Each row is a point. Two turns around zero, p and q, are shown by what they do to some points. Write where each new point lands after one turn and then the other. Backwards means that the second turn is done in reverse. Each puzzle has new turns, and all numbers are rounded.

Turn p:
6.2	0.9	11.9 -> -1.1	7.7	11.0
-14.4	-11.9	20.7 -> -22.9	-5.5	15.0
0.4	11.0	-7.0 -> 3.8	6.5	-10.6
7.8	0.0	-25.7 -> 20.2	-8.7	-15.4
Turn q:
-7.3	0.2	-23.7 -> -12.0	-10.1	-19.2
-1.7	-18.1	20.1 -> 8.3	-9.3	24.0
-2.2	16.6	-4.6 -> -8.1	12.9	-8.4
11.2	1.3	8.2 -> 11.8	6.5	3.5
Where do these land?
q, then p: 6.3	-2.5	11.4 -> 2.8	9.3	9.0
q, then p: 6.1	11.8	8.5 -> 1.8	15.0	-4.4
q, then p backwards: -26.8	-12.5	-16.0 -> -28.6	-17.6	1.5
p, then q: 1.9	-15.3	-4.1 -> 9.4	-10.0	8.1
q, then p backwards: 12.5	18.4	0.3 -> 6.8	21.1	-1.6

Turn p:
1.8	13.5	-7.1 -> -4.6	10.3	-10.5
12.2	-22.6	14.0 -> 21.9	-15.4	11.9
-3.1	-5.1	14.0 -> 4.5	-0.1	14.5
-13.5	-6.3	-2.9 -> -11.6	-7.9	5.8
2.7	20.5	-18.1 -> -10.2	13.0	-22.0
Turn q:
-19.8	12.2	3.2 -> -22.1	6.4	-4.6
9.6	-14.2	-5.7 -> 14.1	-11.2	-0.7
-16.5	-1.3	8.8 -> -17.6	-5.5	3.4
12.8	-5.3	-20.5 -> 19.7	-2.3	-14.7
13.9	8.6	14.2 -> 5.8	12.6	16.6
Where do these land?
q, then p: -12.7	15.1	-9.4 -> -19.4	4.0	-9.2
q, then p: -12.4	-18.0	12.6 -> -0.5	-16.1	19.4
p, then q: 22.4	10.5	-9.3 -> 17.0	10.7	-17.2
q, then p: -12.8	-3.7	-7.6 -> -10.1	-11.2	-2.9
p, then q: 15.9	11.0	2.9 -> 11.1	15.1	-5.5
p, then q: -0.4	-14.9	10.9 -> 5.2	-7.1	16.2

Turn p:
20.6	-11.7	6.3	14.3 -> 2.8	-23.7	-3.8	14.8
16.5	19.6	-3.6	-4.4 -> 24.8	5.8	-2.6	5.6
-18.6	-0.3	-5.1	-19.6 -> -6.1	13.6	3.1	-22.9
-3.2	-9.4	13.7	13.0 -> -12.8	-10.0	9.3	10.2
-15.2	1.8	-11.3	-3.3 -> -8.7	14.2	-6.1	-7.8
Turn q:
7.1	-2.8	-11.3	-10.5 -> 9.1	-1.8	-12.9	-6.6
15.0	9.0	5.3	-12.4 -> 18.5	11.8	-1.4	2.2
-29.9	-5.7	-4.3	6.6 -> -23.0	-11.1	10.0	-15.4
0.2	-22.3	6.7	1.9 -> 3.3	-21.7	4.4	6.7
7.6	21.8	3.6	14.5 -> -8.0	22.8	-0.1	13.2
Where do these land?
q, then p: 3.9	-5.8	2.5	13.5 -> -12.6	-0.4	-2.6	8.5
q, then p backwards: 18.1	2.3	28.2	-22.8 -> 19.6	30.4	14.8	-10.9
p, then q: -16.0	-8.7	-22.6	4.7 -> -13.0	6.1	-7.8	-24.4
q, then p: -10.4	5.2	0.6	6.4 -> -5.5	7.7	8.9	-3.0
p, then q: 4.4	7.0	-8.7	-1.9 -> 1.8	6.4	-10.1	1.5

Turn p:
-27.6	-2.0	-27.7	4.3 -> -27.9	-17.1	-21.7	-3.1
7.9	11.4	5.6	6.7 -> 4.0	15.5	-1.0	3.2
11.1	-13.9	18.2	1.8 -> 11.2	-0.9	20.5	10.1
18.2	-3.9	2.9	-5.0 -> 19.1	-0.1	2.7	3.1
-9.7	8.4	1.1	-7.9 -> -6.5	2.6	-0.4	-13.4
Turn q:
21.6	9.0	23.6	-1.3 -> 4.9	-7.3	-9.9	-30.5
0.3	-16.9	-6.7	14.2 -> 10.1	7.5	18.9	4.2
-3.9	-19.5	-16.1	-1.7 -> 13.1	0.6	10.2	19.5
-2.6	20.4	-2.2	-5.1 -> -12.8	4.8	-16.3	-0.6
-15.4	7.0	1.3	-6.2 -> -15.2	-5.6	-2.9	7.4
Where do these land?
p, then q backwards: -9.7	10.5	11.1	15.7 -> -12.7	10.3	-9.0	15.0
p, then q backwards: -24.2	-3.0	-7.4	0.0 -> -14.6	13.0	15.9	-3.6
p, then q: 17.3	-9.5	5.7	9.3 -> 5.3	11.3	6.5	-17.7
q, then p: 12.5	-9.5	-19.7	-20.1 -> 14.0	2.4	-16.4	23.8
q, then p: 18.0	2.4	10.4	-12.9 -> 15.5	-16.8	-8.6	-2.6
p, then q: 6.0	-7.7	4.0	-2.8 -> 6.1	-2.1	3.2	-8.2
p, then q: -19.9	16.8	-4.2	10.8 -> -21.9	2.2	-3.9	17.6
